Each row of a before or after table is a point. One or more steps were done to the points. Then noise was added and the rows were shuffled. The steps act on columns, c1 being the first. Name the steps. A step turns or swaps two columns, mirrors them in a line or flattens them onto one, adds a multiple of one to another, or multiplies or shifts one. Angles are multiples of 10 degrees, from the lower column toward the higher: turns from -170 to 170, lines from 10 to 170 but not 90. Use the fewest steps. Two steps may share a column if one is a turn and the other turns, adds or multiplies; they go together, in the order done. Otherwise the lowest column goes first.
(in the rows, 128 means zero)

Before (10 x 3):
[[136 101 144]
 [182 146 168]
 [121 115 109]
 [128  72 146]
 [122 185 123]
 [106 163 106]
 [125  68  91]
 [127  87  85]
 [177 122 157]
 [ 76 163  89]]
After:
[[194 146 111]
 [ 90  87 101]
 [ 65 160 144]
 [182 121 109]
 [147 100 131]
 [122 186 130]
 [110 117 122]
 [143  71 137]
 [ 96  65 105]
 [ 95 163 133]]
Steps: turn c1 and c3 by -50 degrees

Before, 11 rows:
[[108 109  49 145 149  58]
 [166 152  94  92  69 119]
 [108  85  78 147 117  72]
 [183 101  64 138  89  85]
 [ 94 100  84 112 118 101]
 [123  85  73 159 153 140]
 [116 114 106 142 118 124]
 [114 136  93 101 162 123]
 [122  97 114 119 153  72]
 [132 231 182 130 147 125]
 [128 216 130 104  89 149]]
After, 11 rows:
[[116 120 105 126 110 134]
 [133 190 181 146 137  77]
 [ 93 126  86 110 139 133]
 [124  97  72 164 114 155]
 [110 128  78 129 108 126]
 [129 168 130  79 130  91]
 [167 146  97  58 128 117]
 [122 136 112 145 150 121]
 [114 135  95 142 169 122]
 [105 153  48 155 123 109]
 [183 132  63 100  98 123]]
Steps: flatten c2 and c6 onto the line at 140 degrees; turn c4 and c5 by -60 degrees

Before (13 x 11):
[[143 110 140 148 104 163 122  71 145 211 149]
 [165 148 163 129 126 150 162  85 169 156 140]
 [138 140 136 119  82 171 167 108 178 150 178]
 [217 129 144 162  86  82  64 115  83 154 166]
 [143  69 159  95 155 168 171 105 128  84  72]
 [146 102 132 107 164 193 152 173 122 119  75]
 [109 114 124 175 150 146 127 158 111  82  99]
 [195 121 117 146  52 127 144  77 102 149 115]
 [176  76 170 174 105 116  98 181 123 103  88]
 [125 123 170 160 110 105 130 179  73 126  97]
 [144  79 114  96 148 117 166 136 154 116  75]
 [108 127 157 121 129 150  85 164 132 103  70]
 [166 162 136 152 107 159 157  87 176 173 127]]
After, 13 rows:
[[166 176 137 152 130 161 159 101 128 171 128]
 [145  79 135 106 184 194 153 148 129 117  74]
 [165 171 166 127 148 150 162 116 129 156 142]
 [104  90 157 120 151 149  86 122 130 103  70]
 [143 179 141 150 123 163 123 157 123 208 146]
 [106  97 125 176 170 148 125 139 126  83  97]
 [178  69 168 172 126 113 100 170 127 102  85]
 [196 176 113 145  70 127 146 145 129 149 114]
 [125  79 173 162 129 106 132 122 128 122  97]
 [146 138 161  93 178 168 171 188 130  87  71]
 [139 148 138 118  99 170 169 120 129 150 180]
 [216 139 146 162 106  84  65 129 128 154 165]
 [142 113 117  89 168 119 166 173 128 113  73]]
Steps: mirror c2 and c8 in the line at 140 degrees; shift c5 by 20; multiply c9 by 0

Before:
[[127 126  99 138 150 127 155 145 124 133 184 143 194 109]
 [146 103 145 154 133  77 159 124  79 128 213 117 154 154]
 [ 89 124  71  86 130 158 119 138 173 118 107 121  54 145]
 [127  59 151 128 157 117 183 171 101 107 170 129 157 125]
 [138  98 123 110 143  70 164 137 120 111 179 196 148 128]
 [153 114 138 178 138  81 188 130 104  74 170 126 134  90]
 [124 161 149 115 132 174 171 129 167 119 118 143 127 176]
 [165 104 103 157 130  85 177 164  91  89 147 133 176 164]
 [124 107 130 114 126  74 192 104  96 107 143 112 183 122]
 [ 84 107 121 131 127 159  97 113 148  88 108 153 122 152]
 [110 111 107 135 156 152 121 119 165 165  67 148  85 144]
 [ 13 150 108 123 190  89 125 170 181 142 139 166 137 167]
 [ 10 154  91 119 162 113 141 166  94 149 138 197 112 139]
 [ 92 110 113 138  68 156 144 139 189 142  98 141  97 145]]
After (14 x 14):
[[ 85 104 120 147 123 159  96 117 131  87 107 152 122 147]
 [152 124 137 103 148  84 187 116 177  73 170 126 134  94]
 [165 147 104  91 138  86 177  89 156  91 148 134 176 153]
 [ 10 174  91  95 163 120 140 130 119 150 138 197 111 121]
 [139 122 124 120 154  73 164  96 109 111 179 194 148 128]
 [146 111 145  79 142  77 158 109 154 127 213 118 152 162]
 [111 113 107 165 153 158 120 115 135 165  67 148  85 133]
 [126 130 151 103 159 124 181  48 128 108 169 128 157 137]
 [123  97 130  96 135  73 193 122 114 107 142 112 182 124]
 [ 13 174 109 180 196 101 126 125 123 143 140 167 137 157]
 [127 142  99 124 150 131 155 117 138 133 184 144 194  93]
 [ 89 135  71 173 127 159 121 119  86 118 108 121  53 117]
 [ 93 128 112 189  62 144 144 106 137 141  99 141  96 137]
 [124 144 150 167 125 174 170 156 115 120 120 144 127 186]]
Steps: mirror c2 and c8 in the line at 30 degrees; add 0.5 times c3 to c14; swap c4 and c9; turn c5 and c6 by 10 degrees

Before (10 x 24):
[[116  83 145 131 115 140 131 171 117 117 190 139 136 100 129  97 145  98
   90 130 136 133 185 134]
 [101  81 164 104 118 129 163 176 131 133 174  83 148 185 132 166 166 125
   68 162  87 152 130 165]
 [143 112 113 129 131  85 145  74 175 164 110 121  64 137  80  81 121 102
  154  83  65 105 114 145]
 [165 178  99  82 159 124 116  74 176 109  98  71 114  95  91  83 101  87
  138  98 122 100 125  95]
 [ 86  80 125 144  94 147 149 122 136 149 191 122 177 181 164 133 154 124
  113 159 101 132 159 128]
 [142 147  90 100 165 155 165  82 155 143  96  87 104 122  39  76 103 131
  130  71 131  97 134 130]
 [136 133 108 100 171 101 179 116 200 150 123 116  98 146  93  95 142 103
  177  93 131  86 105 136]
 [114  99 107 138 131 156 111 139 136  97 170 180 171 104 121 123 154 107
   40 119 136 152 129  87]
 [ 54  79 163 153 157 134 155 113 117 113 182  79 131 164 134 177 159 112
  125 154 112 164 136 115]
 [124  98 151 135  86 148 154 109 127 113 178 157 165 124 120 131 182  99
  118 142 126 176 136 158]]
After, 10 rows:
[[127 179 105  99  92 101 150 116 198 147 122  99  97 146  95  96 174 104
  145  93 130 138 108 135]
 [135  75 167 157 118 133 168 112 114 112 185  70 132 168 135 176 125 110
  160 154 116 154 140 111]
 [200  42 148 134 158 147 165 109 126 110 180 170 166 124 122 131 120 100
  185 140 127 152 135 160]
 [122 201  97  81 116 127 105  76 176 109  97  65 114  95  92  84 139  89
   99  92 122 118 127  96]
 [172  49 163 103 151 128 163 175 135 134 176  89 150 186 132 167  68 126
  168 162  87 153 131 169]
 [119 207 111 131 126  85 131  79 177 166 111 118  63 136  80  81 153 100
  117  82  61 132 114 145]
 [181   5 125 146 164 148 144 119 136 151 188 136 177 183 165 137 113 125
  159 159 104 141 159 125]
 [ 99 182  91  99 108 154 142  82 153 143  92  76 104 124  38  76 130 131
  103  69 130 138 135 130]
 [208  73 144 129 138 144 132 168 117 120 186 142 135  98 132  98  94 100
  147 131 137 128 187 131]
 [178  30 108 138 107 159 121 138 135  98 169 176 173 105 113 121  44 107
  153 123 135 129 124  86]]
Steps: add 1.5 times c11 to c1; add -1.5 times c13 to c2; mirror c5 and c12 in the line at 100 degrees; flatten c7 and c22 onto the line at 30 degrees; swap c17 and c19
